Rows are points. The window is the flat piece filled in between its corners: a triangle in 3 columns, a solid with four corners in 4, and so on. A path goes straight from each point to the next, and from the last back to the first. After which points does the path pass through the window?

Window (4 x 4):
[[-0.02 -0.11  0.61 -0.05]
 [-0.40 -0.32  0.36 -0.02]
 [-0.42  0.34 -0.63  0.39]
 [ 0.41 -0.30  0.05 -0.08]]
Path:
(1): [ 0.22 -0.37  0.62  0.04]
(2): [ 0.20 -0.16  0.52 -0.41]
(3): [-0.47  0.24  0.15 -0.11]
(4): [-0.40  0.02  0.20  0.36]
(5): [ 0.05 -0.44  0.96  0.03]
(6): [ 0.10 -0.21  0.66 -0.73]
(7): [ 0.10 -0.13  0.10 -0.47]
(8): [ 0.31 -0.29  0.35  0.38]
(9): [ 0.05  0.06 -0.04  0.71]
(10): [-0.12  0.22 -0.23 -0.07]
(11): [-0.28  0.23 -0.45 -0.15]
(12): [ 0.01 -0.04 -0.22  0.51]
(13): [ 0.05 -0.15  0.53  0.17]
(14): [-0.20 -0.02  0.42 -0.30]
(15): [-0.21 -0.19 -0.16 -0.40]
(16): [-0.10 -0.35  0.03  0.25]
Through the window after points: 7, 11, 13

Window (6 x 6):
[[ 0.24  0.20  0.72 -0.88  0.21  0.46]
 [ 0.43  0.00 -0.37  0.03 -0.28  0.08]
 [ 0.39  0.02 -0.35 -0.35  0.43  0.42]
 [-0.38 -0.08 -0.02 -0.42 -0.56 -0.12]
 [ 0.17  0.67 -0.12  0.39  0.20 -0.08]
 [ 0.27 -0.10  0.68 -0.46  0.56  0.45]]
Path:
(1): [-0.14  0.11  0.31 -0.39 -0.20  0.35]
(2): [ 0.25  0.00  0.07 -0.58  0.16 -0.35]
(3): [-0.03  0.24 -0.07 -0.37  0.14 -0.40]
(4): [-0.09  0.21  0.01  0.13 -0.38  0.30]
(5): [ 0.30  0.38 -0.26  0.01  0.04  0.68]
(6): [ 0.53  0.10 -0.07 -0.09  0.33  0.10]
(7): [ 0.58  0.20 -0.05 -0.27  0.43  0.01]
(8): [ 0.40  0.15 -0.06  0.13  0.19  0.65]
(9): [-0.14  0.37  0.01 -0.23 -0.11  0.52]
(10): [ 0.22  0.23  0.06 -0.29  0.09 -0.03]
(11): [ 0.64  0.15  0.09 -0.43  0.49 -0.31]
(12): [0.12 0.21 0.17 0.05 0.23 0.73]
Through the window after points: 1, 3

Window (9 x 9):
[[ 0.08 -0.05  0.37 -0.24  0.09 -0.15 -0.04  0.55  0.11]
 [-0.77 -0.29 -0.14  0.84  0.46 -0.36  0.45 -0.62  0.27]
 [-0.14  0.55  0.75 -0.10 -0.58 -0.17 -0.48 -0.06  0.28]
 [-0.30 -0.49  0.20  0.67  0.24  0.47 -0.37 -0.27  0.32]
 [ 0.34  0.34  0.06  0.72 -0.03  0.33  0.16  0.21  0.06]
 [-0.15 -0.58 -0.23 -0.03 -0.35  0.35  0.46  0.02 -0.29]
 [-0.21 -0.49 -0.78  0.79  0.20  0.27 -0.02  0.10 -0.37]
 [ 0.53  0.79  0.13 -0.40  0.03 -0.12  0.04 -0.08  0.11]
 [ 0.57 -0.26 -0.33  0.54 -0.04 -0.09  0.04  0.08  0.11]]
Path:
(1): [-0.10  0.05 -0.02  0.35 -0.07  0.11  0.01 -0.02  0.31]
(2): [-0.11 -0.01  0.42  0.71  0.08 -0.13  0.08 -0.27 -0.33]
(3): [ 0.26  0.35  0.42  0.25  0.18  0.04 -0.11 -0.18 -0.62]
(4): [ 0.26  0.33 -0.09  0.23 -0.09  0.12  0.14  0.12  0.45]
(5): [-0.45 -0.24 -0.36  0.42  0.07  0.07  0.20 -0.06  0.77]
(6): [-0.36 -0.23  0.20  0.74  0.36 -0.12  0.06 -0.51 -0.20]
(7): [-0.10 -0.04  0.37  0.35  0.52 -0.31  0.24 -0.50 -0.57]
(8): [-0.59 -0.10 -0.23  0.54 -0.39  0.05 -0.07  0.00  0.90]
(9): [-0.06  0.14 -0.15  0.24 -0.14 -0.02 -0.03  0.18  0.24]
(10): [ 0.25  0.05  0.29  0.30 -0.06 -0.16  0.07 -0.10 -0.20]
(11): [ 0.20  0.02  0.30  0.47  0.01 -0.09 -0.18 -0.02 -0.38]
(12): [-0.04  0.01  0.11  0.22 -0.14  0.15 -0.10  0.06  0.46]
Through the window after points: 1, 3, 5, 7, 11

Window (11 x 11):
[[-0.59  0.12 -0.08  0.20  0.53  0.45  0.43  0.17 -0.10 -0.19  0.19]
 [-0.25 -0.53  1.05  0.42  0.10  0.03  0.32 -0.06  0.55 -0.56 -0.06]
 [-0.08  0.46 -0.26  0.65  0.88  0.27  0.32 -0.41  0.11 -0.93 -0.03]
 [-0.26 -0.12 -0.30 -0.67 -0.46  0.13 -0.03  0.06  0.66  0.08  0.18]
 [ 0.19  0.48  0.26 -0.31 -0.38  0.01 -0.32  0.38 -0.16  0.07  0.14]
 [ 0.65 -0.09 -0.17  0.09 -0.82 -0.24  0.25 -0.37 -0.33  0.49  0.14]
 [ 0.43 -0.10  0.13 -0.39 -0.29  0.11 -0.08 -0.59  0.05  0.75 -0.09]
 [ 0.53 -0.07  0.23 -0.75 -0.79  0.35  0.28 -0.35 -0.16  0.09  0.04]
 [ 0.51 -0.49  0.29 -0.80  0.00 -0.33  0.44 -0.02  0.27 -0.02  0.02]
 [-0.27  0.60 -0.24 -0.17  0.12 -0.31  0.32 -0.64 -0.46 -0.30 -0.05]
 [ 0.02  0.13  0.78  0.73  0.37  0.12  1.11 -0.36  0.88 -0.16  0.01]]
Path:
(1): [-0.03  0.10  0.13 -0.15  0.12  0.24  0.17 -0.15  0.19 -0.15  0.53]
(2): [ 0.26  0.03 -0.08 -0.48 -0.41  0.03 -0.06 -0.27 -0.20 -0.01  0.33]
(3): [ 0.19 -0.01 -0.14 -0.48 -0.58  0.06  0.09  0.08 -0.44  0.18 -0.95]
(4): [ 0.08  0.13  0.35  0.20 -0.02  0.07  0.52 -0.07  0.36 -0.08 -0.20]
(5): [ 0.05  0.23  0.52  0.10  0.15  0.06  0.37 -0.34  0.44 -0.01  0.76]
(6): [ 0.29 -0.03  0.30  0.00 -0.31 -0.07  0.21 -0.52  0.01 -0.05  0.77]
(7): [ 0.23  0.08  0.11 -0.13 -0.25 -0.05  0.37 -0.24  0.05  0.08 -0.40]
(8): [ 0.10  0.19 -0.08 -0.34 -0.01  0.22  0.16 -0.02 -0.10 -0.08 -0.79]
(9): [ 0.15  0.12  0.23 -0.09 -0.19  0.13  0.16 -0.15  0.06 -0.17  0.34]
(10): [ 0.24  0.15  0.33 -0.31 -0.02 -0.09 -0.29 -0.41  0.05  0.21  0.89]
(11): [ 0.13  0.05  0.10 -0.26 -0.42  0.30  0.46  0.19 -0.06 -0.14 -0.59]
(12): [ 0.07  0.12  0.03  0.10 -0.17 -0.08  0.41  0.00  0.04 -0.03 -0.40]
(13): [-0.02  0.04  0.09  0.03  0.13  0.02  0.12 -0.20  0.06 -0.01  0.44]
(14): [ 0.05 -0.03  0.23 -0.25  0.21  0.02  0.32 -0.23  0.04 -0.05  0.54]
(15): [ 0.04 -0.10 -0.03 -0.11 -0.09  0.15  0.32  0.00  0.04  0.07 -0.32]
(16): [-0.34  0.08 -0.35 -0.04 -0.07  0.02  0.24  0.23  0.15 -0.15 -0.75]
Through the window after points: 4, 8, 10, 14, 16

Window (14 x 14):
[[-0.24 -0.07 -0.08 -0.20 -0.29 -0.49  0.33 -0.65  0.08  0.37  0.98  0.11
  -0.41  0.17]
 [ 0.22 -0.82 -0.32  0.36 -0.39 -0.51 -0.30  0.40 -0.04 -0.08 -0.55  0.00
   0.20  0.54]
 [ 0.05 -0.36  0.74  0.18 -0.41  0.07  0.21 -0.46 -0.27  0.07 -0.24 -0.39
   0.23  0.33]
 [ 0.00  0.20 -0.11 -0.31  0.25  0.23  0.01 -0.41 -0.60  0.60 -0.43  0.22
  -0.12  0.35]
 [ 0.03  0.18 -0.38  0.89  0.30 -0.08 -0.12 -0.41 -0.52  0.08  0.03  0.18
  -0.40 -0.07]
 [ 0.13  0.06  0.44 -0.34  0.35 -0.37  0.12  0.13  0.29  0.54 -0.36 -0.30
  -0.12 -0.36]
 [-0.23  0.20  0.16  0.52  0.39 -0.62  0.93 -0.06 -0.04 -0.35 -0.54 -0.09
   0.36  0.14]
 [-0.68 -0.61  0.39 -0.15  0.36 -0.26 -0.21 -0.18  0.33 -0.01  0.45 -0.34
  -0.64  0.19]
 [ 0.21  0.42  0.94  0.16  0.91 -0.33 -0.03  0.01  0.06 -0.09 -0.17  0.58
  -0.25  0.16]
 [-0.57 -0.79  0.26  0.53 -0.10 -0.35 -0.24  0.13  0.19 -0.10  0.54  0.76
   0.23 -0.02]
 [-0.06  0.42  0.45  0.30  0.37  0.29 -0.36  0.25 -0.08 -0.27 -0.07  0.16
  -0.34 -0.04]
 [ 0.36  0.09  0.46  0.45  0.20  0.11  0.01 -0.01  0.08 -0.30 -0.49  0.76
  -0.35 -0.22]
 [-0.24  0.39  0.15  0.26 -0.10 -0.16  0.26 -0.32  0.07  0.65 -0.32 -0.58
  -0.67  0.26]
 [ 0.11 -0.14 -0.64  0.29  0.47  0.54 -0.09  0.09  0.19  0.75 -0.06 -0.09
  -0.07  0.16]]
Path:
(1): [-0.41  0.13  0.01  0.33 -0.11 -0.05 -0.01 -0.62  0.28 -0.07 -0.47 -0.40
  0.33  0.28]
(2): [-0.21  0.19  0.42  0.16  0.76  0.05 -0.36 -0.79  0.79  0.31 -0.09 -0.47
 -0.01  0.12]
(3): [-0.25 -0.41  0.16  0.04 -0.12 -0.29  0.15  0.42 -0.35  0.01  0.14  0.26
 -0.46  0.06]
(4): [ 0.09  0.00  0.22  0.33  0.26 -0.12  0.18  0.09 -0.52  0.10  0.02  0.05
 -0.26 -0.03]
(5): [-0.42 -0.01  0.38  0.18  0.04 -0.48 -0.45 -0.64  0.88 -0.17 -0.11  0.44
 -0.23  0.15]
(6): [-0.03  0.02  0.44  0.17  0.03  0.14 -0.25 -0.49  0.29 -0.17 -0.24  0.06
  0.14  0.41]
(7): [ 0.01 -0.44  0.33  0.31 -0.10 -0.33  0.41  0.07 -0.56  0.32 -0.03 -0.16
 -0.27 -0.08]
(8): [-0.06 -0.03  0.35  0.04  0.37 -0.20  0.14  0.06 -0.11  0.09  0.11  0.07
 -0.47  0.06]
(9): [-0.19  0.23  0.38  0.39  0.32 -0.08 -0.11 -0.39  0.20  0.13 -0.06  0.26
 -0.05  0.01]
(10): [-0.52  0.30  0.20  0.29  0.16 -0.51 -0.33 -0.32  0.38  0.42 -0.63  0.07
  0.30  0.05]
(11): [ 0.47 -0.25 -0.09  0.04  0.44  0.35  0.43  0.26 -0.19  0.20  0.18 -0.10
 -0.44 -0.01]
(12): [ 0.17 -0.30  0.22  0.48  0.46 -0.27  0.26  0.29 -0.47  0.16  0.00  0.07
 -0.47  0.42]
(13): [-0.26  0.28  0.34  0.04  0.30 -0.11 -0.23 -0.24  0.42 -0.01 -0.10  0.40
 -0.09 -0.19]
(14): [-0.26 -0.05  0.22  0.22  0.07 -0.24 -0.29 -0.31  0.29  0.01  0.16  0.24
  0.05  0.23]
(15): [-0.02 -0.37  0.52  0.14  0.12 -0.19  0.58  0.13 -0.57  0.02 -0.30  0.09
 -0.42 -0.07]
(16): [ 0.05 -0.04  0.44  0.10  0.16 -0.22  0.17  0.05 -0.14  0.46  0.04 -0.05
 -0.65  0.13]
Through the window after points: 2, 6, 10, 16
